Every row gives one point. The points of each table are mixes of a few directions, plus a little noise. Count the directions of each table, and those that both share. Where both have some left over, give the other angles between the two spaces (their principal angles), to ten degrees, smallest first.
In the rows, zero is written as 128.

First (6 x 2)
[[ 70 162]
 [165 106]
 [145 118]
 [179  97]
 [108 139]
 [100 144]]
Second (4 x 2)
[[198 127]
 [119 128]
 [120 128]
 [ 75 129]]
Directions: first 1, second 1, shared 0; angles 30

First (8 x 4)
[[ 91 155 154 111]
 [118 110 105 121]
 [131 125  90 138]
 [172 183 144 170]
 [124  55  50 117]
 [116 158 179 120]
 [122 117 177 108]
 [150 122 127 138]]
Second (6 x 4)
[[169 150 146 136]
 [ 58  75 104 150]
 [165 168 137  92]
 [ 67  92 102 122]
 [156 145 139 129]
 [153 138 140 140]]
Directions: first 3, second 2, shared 1; angles 70

First (10 x 9)
[[ 41 161  82  87  82 134 190 127 112]
 [ 72 151  96 103 100 133 170 129 117]
 [124 141 149 138 140 136 133 101 144]
 [186 124 199 174 185 136  93  83 166]
 [163 109 136 134 135 118  98 142 124]
 [164 101 125 126 124 112  93 161 115]
 [156 101 102 132 129 119 109 169 109]
 [ 58 154  62 125 119 156 206 139 113]
 [174 104 158 122 124 105  74 138 128]
 [142 136 173 141 144 131 113  92 152]]
Second (9 x 9)
[[155 136 108 106 146 161 179 156 102]
 [123 126 132 133 124 121 118 122 133]
 [ 91 117 156 158 103  83  58  90 165]
 [161 138 104 101 150 168 190 162  95]
 [ 87 116 158 161 100  79  52  86 167]
 [148 134 114 113 140 151 164 148 110]
 [158 137 106 103 149 165 186 159  98]
 [143 133 117 116 139 147 157 144 113]
 [ 86 116 160 162  99  77  49  85 169]]
Directions: first 3, second 1, shared 0; angles 50

First (9 x 12)
[[170 132 126 125 162 112 148 120 164  86 101  76]
 [ 91  98 124 141 105 123 108 128 130 197 194 184]
 [151 159 164 107 113 144 105 153 105 108  67  99]
 [156 159 137 116 147 161 148 121 136  61  88  68]
 [ 75 119  93 140 117 149 150 107 104 137 178 175]
 [162 118 122 127 143  57 124 139 128 131  74 125]
 [ 92  79  83 153 127  65 134 115 126 195 185 206]
 [125 145 144 117 113 146 116 139 107 122 107 126]
 [128 145 160 122 124 198 118 126 156 113 159  91]]
Second (10 x 12)
[[123 137 150 116  93 111  89 160  82 165  88 159]
 [112  71 147 147 111 100  83 136 185 242 233 175]
 [139 156 107 123 155 151 173 108 120  47  90  85]
 [136 139 111 130 154 145 162 108 140  75 123  97]
 [131 151 134 116 116 128 124 141  85 109  72 128]
 [131 169 140 105 106 128 117 154  50  97  28 130]
 [122 110 139 132 116 117 106 136 139 174 158 150]
 [131 126 118 133 144 135 146 114 147 110 145 113]
 [132 127 111 135 151 141 157 107 155  97 149 105]
 [123  99 126 143 134 123 123 117 176 165 196 136]]
Directions: first 4, second 2, shared 2

First (9 x 20)
[[106 131  82 185 103 113 143 142 140 183 137 120 210 159 134 127 149 172
  151 171]
 [148  99 129 111 119 162 136 130 180 139 123  32  67 150 143  95 162 119
   85  87]
 [146 109 137  97 127 134 131 104 114 149 152 151  97 119 124 150 103 145
  150 136]
 [124 187 192 120 155 134 123 166 102 121 135 156 141  79  99 126 122  86
   83 132]
 [133 103 143 104 123 152 117 126 150 110 125  30  76 149 138 107 189 136
   89  83]
 [139 133 182  85 140 142 120 122  95 137 158 134  95  99 108 149 128 139
  117 129]
 [123 157  87 183 125 113 151 157 165 146 100 167 183 131 134 103  87  85
  127 149]
 [116 133 135 122 133 105 115 111  76 115 142 195 154 112 117 165 108 154
  172 154]
 [118  99  68 148 127  96 117  95 130  53  79 169 128 152 154 129 103 115
  177 108]]
Second (10 x 20)
[[148 151 137 133 143 145 148 157 181 129 102 119 101 102 129  78  93  48
   77 104]
 [147 152 157 124 152 144 144 149 162 130 115 136 109  78 118  78  88  54
   86 111]
 [126 122 116 125 120 120 124 116 109 132 136 156 137 143 128 160 118 153
  156 144]
 [114 114 124 125 119 117 116 110  91 126 147 133 146 139 127 159 151 179
  160 145]
 [114 110  92 148 103 130 122 130 150 118 115  52 129 191 150 129 187 158
  117 110]
 [139 125  66 140 102 120 135 121 133 138 118 178 120 197 147 188  82 135
  163 150]
 [126 132 165 107 142 117 121 111  81 133 154 182 142  76 106 140 109 143
  155 151]
 [121 108  52 161  89 133 127 137 173 122  99  52 117 237 165 144 172 150
  118 110]
 [119 138 223  91 168 121 117 113  63 129 169 163 154   7  85  98 135 140
  137 141]
 [126 129 146 126 135 133 128 133 132 122 128 104 129 108 124 103 146 122
  111 117]]
Directions: first 5, second 3, shared 2; angles 40
